Each row of a before or after table is a point. One or more steps were done to the points. Then noise was added and the rows were shuffled. The steps act on how far a point lies along the listed directions, d1 being the first. Write out the steps. A step turns or swaps two directions, mirrors them in a line or flattens them onto one, adds a multiple of one to another, or multiplies one. Angles are multiples of 10 degrees, from the lower direction toward the higher: turns from -170 to 170, lines from 10 to 170 but not 90. Use the fewest steps. Two steps may share a direction if one is a turn and the other turns, adds or multiplies; they go together, in the order done. Otherwise the lowest direction goes first.

Directions:
(1): [ 0.24 -0.43 -0.06]
(2): [-0.22 -0.18  0.40]
(3): [0.37 0.17 0.28]
Before (11 x 3):
[[-0.47  0.09 -0.15]
 [-0.03 -0.29  0.09]
 [-0.21 -0.04  0.04]
 [-0.28 -0.45 -0.30]
 [-0.23  0.52 -0.04]
 [-0.14 -0.35 -0.25]
 [-0.02 -0.05  0.45]
 [-0.38 -0.18  0.08]
 [-0.15  0.04 -0.35]
 [-0.32  0.53 -0.46]
 [-0.33  0.38 -0.09]]
After, 11 rows:
[[ 0.01 -0.48 -0.15]
 [ 0.06 -0.35 -0.69]
 [ 0.43 -0.16  0.15]
 [ 0.48 -0.29  0.23]
 [-0.18 -0.34 -0.34]
 [ 0.24 -0.16 -0.23]
 [ 0.06 -0.38  0.24]
 [ 0.06 -0.01  0.31]
 [-0.36 -0.02  0.29]
 [-0.32 -0.24 -0.45]
 [-0.05 -0.20  0.06]]
Steps: turn d1 and d3 by 100 degrees

Directions:
(1): [ 0.24 -0.08 -0.37  0.27 -0.43 -0.30  0.29  0.11]
(2): [ 0.12 -0.42 -0.39 -0.38  0.03  0.33 -0.06  0.23]
(3): [-0.47  0.22 -0.25 -0.28 -0.11 -0.35 -0.21  0.23]
(4): [ 0.28 -0.27 -0.03 -0.03  0.37 -0.53 -0.26 -0.11]
(5): [ 0.22 -0.02  0.33  0.11 -0.27  0.02 -0.42  0.48]
(6): [ 0.10  0.08 -0.18 -0.03 -0.34  0.12 -0.46 -0.51]
Before (13 x 8):
[[-0.39  0.01 -0.47 -0.52  0.07 -0.46 -0.30  0.23]
 [-0.16  0.07  0.27 -0.05 -0.14  0.19 -0.56  0.63]
 [ 0.30  0.04 -0.16 -0.03 -0.19 -0.55  0.33  0.01]
 [-0.16  0.42 -0.11  0.23 -0.11 -0.01  0.01 -0.17]
 [ 0.43 -0.23  0.06  0.40  0.02 -0.15  0.32  0.19]
 [ 0.30 -0.48 -0.43 -0.31  0.27  0.27  0.05 -0.21]
 [ 0.36 -0.48 -0.16  0.03  0.29 -0.21  0.30 -0.42]
 [-0.34 -0.30 -0.37 -0.48  0.53  0.48 -0.01 -0.12]
 [-0.15 -0.06 -0.22  0.19 -0.19 -0.12  0.28 -0.06]
 [ 0.21 -0.27 -0.21  0.29  0.05 -0.72  0.15  0.07]
 [-0.53  0.57  0.13  0.07 -0.01  0.24 -0.33 -0.06]
 [ 0.30  0.15  0.41  0.06 -0.31  0.09 -0.90  0.23]
 [ 0.14 -0.22 -0.31  0.02 -0.12  0.40 -0.12 -0.10]]
After (13 x 8):
[[-0.45  0.13 -0.52 -0.51 -0.19 -0.23 -0.43  0.13]
 [ 0.31 -0.26 -0.15  0.06 -0.29  0.26  0.01 -0.51]
 [-0.11 -0.09 -0.14  0.17 -0.17 -0.14  0.25  0.06]
 [-0.29  0.03  0.11 -0.07  0.13  0.03 -0.29  0.39]
 [-0.01  0.07 -0.35  0.27 -0.67 -0.08 -0.10 -0.34]
 [ 0.25  0.01  0.24 -0.03  0.24 -0.21 -0.50  0.08]
 [-0.05  0.22  0.02  0.24  0.24 -0.30  0.03  0.12]
 [ 0.23  0.17 -0.17 -0.02 -0.55 -0.25  0.24 -0.13]
 [ 0.21 -0.41 -0.23  0.00  0.26  0.07 -0.02  0.14]
 [-0.27 -0.31 -0.22 -0.43  0.43  0.50 -0.17  0.10]
 [ 0.27  0.01 -0.04  0.43 -0.43  0.25  0.26 -0.12]
 [-0.41  0.32  0.25  0.09  0.56 -0.27 -0.17  0.25]
 [ 0.32 -0.42 -0.37 -0.28  0.07  0.33 -0.06 -0.15]]
Steps: swap d4 and d6; multiply d5 by 0.4

Directions:
(1): [-0.32  0.37  0.27  0.02 -0.33 -0.56 -0.13 -0.06  0.40  0.10  0.09 -0.20]
(2): [-0.52 -0.12 -0.17  0.02 -0.28 -0.08 -0.15 -0.04 -0.57  0.06  0.41  0.24]
Before (8 x 12):
[[-0.02 -0.15  0.15 -0.04  0.02  0.36  0.01 -0.12 -0.32 -0.17 -0.20  0.17]
 [ 0.06  0.53  0.42  0.01 -0.25 -0.43 -0.17  0.01  0.77  0.04 -0.17 -0.43]
 [ 0.72  0.05 -0.03 -0.17  0.42  0.14  0.28  0.04  0.29 -0.14 -0.41 -0.12]
 [-0.12  0.08  0.16 -0.02 -0.30 -0.40 -0.11 -0.07  0.14  0.23  0.01 -0.27]
 [-0.08 -0.26 -0.06 -0.13  0.34  0.33  0.08  0.11 -0.23  0.03  0.00  0.10]
 [ 0.42 -0.25 -0.19 -0.09  0.38  0.42  0.24  0.05 -0.32 -0.05 -0.01  0.03]
 [-0.57  0.39  0.26 -0.01 -0.34 -0.60 -0.37 -0.02  0.38  0.35  0.17 -0.27]
 [-0.82 -0.13 -0.21  0.09 -0.29 -0.04 -0.13  0.18 -0.63  0.01  0.52  0.28]]
After, 8 rows:
[[ 0.66 -0.12 -0.02 -0.10  0.62  0.49  0.02  0.16  0.41  0.12 -0.54 -0.21]
 [-0.24 -0.17 -0.39 -0.14 -0.09  0.03  0.01 -0.03 -0.81  0.00  0.31  0.33]
 [ 0.45 -0.22  0.01 -0.05  0.19  0.14  0.07  0.02  0.07  0.12 -0.27 -0.22]
 [ 0.00  0.48  0.40  0.05 -0.03 -0.39  0.04  0.26  0.90 -0.01 -0.25 -0.38]
 [ 0.65 -0.34 -0.26  0.01  0.43  0.78  0.04  0.13 -0.27 -0.18 -0.24  0.13]
 [-0.34  0.08  0.33 -0.03 -0.29 -0.10 -0.07 -0.16 -0.10 -0.09 -0.07  0.05]
 [-0.46  0.10  0.01 -0.02 -0.28 -0.36 -0.06 -0.03 -0.34  0.13  0.46  0.02]
 [-0.53  0.03  0.18 -0.10 -0.06 -0.24 -0.07  0.06  0.01  0.13  0.18 -0.03]]
Steps: turn d1 and d2 by -130 degrees

Directions:
(1): [ 0.07  0.31  0.10 -0.03  0.36  0.01 -0.51 -0.12  0.23  0.26  0.23  0.15
 -0.09 -0.04 -0.10  0.20  0.00 -0.01  0.04 -0.55 -0.29 -0.86  0.16  0.17]
(2): [-0.16 -0.06 -0.36 -0.40  0.15 -0.20 -0.25  0.06  0.11 -0.62 -0.14 -0.24
  0.59 -0.29  0.28 -0.10 -0.01 -0.26 -0.10  0.20 -0.16 -0.39 -0.47 -0.09]
(3): [-0.21  0.25  0.29 -0.05  0.29  0.34  0.16 -0.27  0.41 -0.31  0.01 -0.29
 -0.21  0.37  0.25 -0.09  0.33 -0.31  0.27  0.32  0.28 -0.05  0.11  0.62]
(4): [ 0.12  0.28 -0.16  0.27 -0.10  0.19  0.27 -0.02  0.07  0.27  0.17 -0.06
 -0.48  0.05  0.22 -0.07  0.06  0.25 -0.30  0.32 -0.28 -0.26 -0.92 -0.01]
(5): [ 0.07  0.43 -0.17 -0.21  0.20  0.23 -0.06  0.09  0.37  0.06 -0.24 -0.13
 -0.04  0.25 -0.33  0.32 -0.61 -0.16 -0.47  0.06  0.60  0.05 -0.06 -0.34]
Before (14 x 24):
[[ 0.04 -0.03 -0.20  0.18 -0.34 -0.11  0.08  0.06 -0.45  0.23 -0.06  0.08
   0.07 -0.16  0.21 -0.22  0.21  0.15 -0.09  0.23 -0.30 -0.24 -0.35 -0.09]
 [-0.12 -0.03  0.00  0.10 -0.21 -0.23  0.20  0.20 -0.12 -0.31  0.15 -0.10
   0.09 -0.32  0.12 -0.14  0.08 -0.03 -0.04  0.09 -0.28  0.14 -0.18 -0.03]
 [-0.06 -0.48 -0.20 -0.23 -0.13 -0.29 -0.32 -0.07 -0.24 -0.09  0.00  0.03
   0.45 -0.30  0.11 -0.18 -0.02  0.15 -0.10 -0.29 -0.50 -0.24 -0.13 -0.47]
 [ 0.47 -0.34  0.42  0.58 -0.40 -0.05  0.29  0.09 -0.68  0.45  0.26  0.34
  -0.55 -0.07  0.05 -0.10  0.31  0.56  0.23 -0.08 -0.37  0.30 -0.06 -0.01]
 [-0.22 -0.25 -0.27 -0.26 -0.08 -0.11  0.12 -0.01 -0.09 -0.55 -0.02 -0.19
   0.19 -0.04  0.04 -0.02 -0.03 -0.28 -0.12  0.65  0.31  0.18 -0.51  0.04]
 [-0.05  0.29  0.17  0.16 -0.13  0.53  0.47 -0.05  0.10  0.30  0.07 -0.21
  -0.75  0.45 -0.32  0.09 -0.13 -0.06  0.01  0.38  0.58  0.45  0.24  0.27]
 [ 0.07 -0.02  0.27  0.10  0.16  0.13 -0.09 -0.16  0.09 -0.14  0.07 -0.03
   0.05  0.23  0.13  0.05  0.29 -0.09  0.23 -0.07 -0.01  0.09  0.47  0.39]
 [-0.11  0.01 -0.03 -0.40  0.20 -0.20 -0.39  0.09  0.08 -0.36  0.12 -0.02
   0.39 -0.17  0.13 -0.03 -0.11 -0.37  0.08 -0.21  0.08 -0.23  0.02  0.14]
 [-0.27 -0.16  0.31 -0.17  0.18  0.15  0.32 -0.20  0.39 -0.74  0.00 -0.42
   0.23  0.27  0.19 -0.26  0.36 -0.25  0.45  0.26  0.47  0.44  0.44  0.54]
 [-0.15 -0.32 -0.27 -0.41  0.05 -0.18  0.01 -0.12  0.05 -0.85 -0.32 -0.32
   0.36 -0.15  0.30 -0.15  0.07 -0.10  0.27  0.58  0.16  0.22 -0.46  0.19]
 [-0.14 -0.10 -0.12  0.12  0.07 -0.10 -0.10 -0.08 -0.14  0.03  0.32 -0.06
  -0.20 -0.24  0.34 -0.19  0.51  0.02  0.18 -0.03 -0.97 -0.78 -0.50  0.27]
 [-0.02  0.33 -0.21  0.31 -0.13  0.45  0.79  0.04  0.05 -0.29 -0.03 -0.51
  -0.30  0.18  0.58 -0.22  0.10  0.20 -0.30  0.97  0.10  0.21 -1.28  0.11]
 [-0.20  0.07  0.16 -0.30  0.19 -0.10  0.24 -0.11  0.33 -0.49 -0.31 -0.19
   0.10  0.40 -0.14  0.10 -0.11 -0.20 -0.11  0.53  0.70  0.75  0.32 -0.01]
 [ 0.01  0.20 -0.06 -0.01 -0.01  0.04  0.02 -0.08 -0.02  0.06 -0.03  0.02
  -0.13  0.02 -0.01  0.00 -0.15 -0.09  0.13  0.01  0.04  0.00  0.08  0.05]]
After, 14 rows:
[[ 0.02 -0.27  0.39  0.22 -0.15  0.12  0.05 -0.26 -0.18  0.51  0.19  0.19
  -0.36  0.24 -0.12 -0.12  0.14  0.29  0.17 -0.39 -0.17  0.23  0.52 -0.07]
 [ 0.08 -0.14 -0.10 -0.16  0.14 -0.16 -0.35  0.01 -0.02 -0.37 -0.03 -0.06
   0.51 -0.12  0.22  0.04  0.14 -0.09  0.02 -0.10 -0.25 -0.14  0.14  0.02]
 [ 0.09 -0.09  0.48  0.20  0.10  0.20  0.28 -0.24 -0.07 -0.45  0.18 -0.22
  -0.32  0.16  0.60 -0.30  0.73 -0.06  0.51  0.48 -0.14 -0.09 -0.31  0.70]
 [ 0.05  0.11  0.08  0.34 -0.29  0.12  0.26 -0.08 -0.36  0.36  0.00  0.08
  -0.25  0.10  0.16 -0.20  0.34  0.17  0.04  0.26 -0.13 -0.09 -0.09  0.15]
 [ 0.00  0.18 -0.12 -0.10  0.02 -0.01 -0.04 -0.03  0.00 -0.04 -0.03  0.00
  -0.03 -0.06  0.03 -0.01 -0.17 -0.12  0.10  0.04  0.01 -0.07 -0.02  0.03]
 [ 0.22 -0.55 -0.28  0.03 -0.43 -0.41  0.03  0.17 -0.56  0.10 -0.23  0.24
   0.07 -0.31 -0.26  0.05 -0.28  0.51  0.05  0.02 -0.02  0.64 -0.17 -0.47]
 [-0.04 -0.05  0.17  0.29 -0.28 -0.11  0.30  0.19 -0.19 -0.01  0.22 -0.01
  -0.17 -0.20  0.02 -0.10  0.07  0.10  0.01  0.02 -0.23  0.34  0.02  0.01]
 [ 0.17  0.10 -0.48  0.38 -0.41  0.15  0.64  0.29 -0.37  0.01 -0.03 -0.22
  -0.10 -0.18  0.32 -0.11 -0.24  0.51 -0.59  0.63 -0.18  0.26 -1.36 -0.47]
 [ 0.03 -0.41 -0.23  0.04 -0.37 -0.23  0.21  0.17 -0.45  0.14  0.07  0.19
  -0.05 -0.09 -0.32  0.12 -0.25  0.11 -0.26  0.30  0.20  0.50 -0.26 -0.35]
 [-0.27  0.13 -0.41 -0.47  0.08  0.16  0.06  0.08  0.23 -0.65 -0.18 -0.53
   0.24 -0.04  0.11 -0.07 -0.19 -0.41 -0.21  0.66  0.27 -0.15 -0.50  0.06]
 [-0.07 -0.55 -0.36 -0.34 -0.14 -0.48 -0.09  0.27 -0.14 -0.68 -0.11 -0.11
   0.91 -0.51 -0.04 -0.17 -0.14  0.07 -0.06 -0.06 -0.03  0.26 -0.02 -0.48]
 [ 0.01 -0.19 -0.03  0.32 -0.10 -0.13 -0.03  0.01 -0.35  0.47  0.40  0.18
  -0.43 -0.21  0.09 -0.13  0.38  0.28  0.15 -0.24 -0.99 -0.57 -0.30  0.08]
 [ 0.14 -0.09  0.10 -0.08 -0.06 -0.26 -0.29  0.21 -0.26  0.25  0.19  0.32
   0.11 -0.18 -0.23  0.06 -0.31  0.00  0.01 -0.50  0.05  0.07  0.27 -0.10]
 [-0.11 -0.14 -0.20 -0.42 -0.01 -0.48  0.02  0.13  0.07 -0.51 -0.38 -0.06
   0.51 -0.03 -0.22  0.14 -0.35 -0.06 -0.36  0.36  0.37  0.61  0.03 -0.51]]
Steps: turn d2 and d3 by -120 degrees
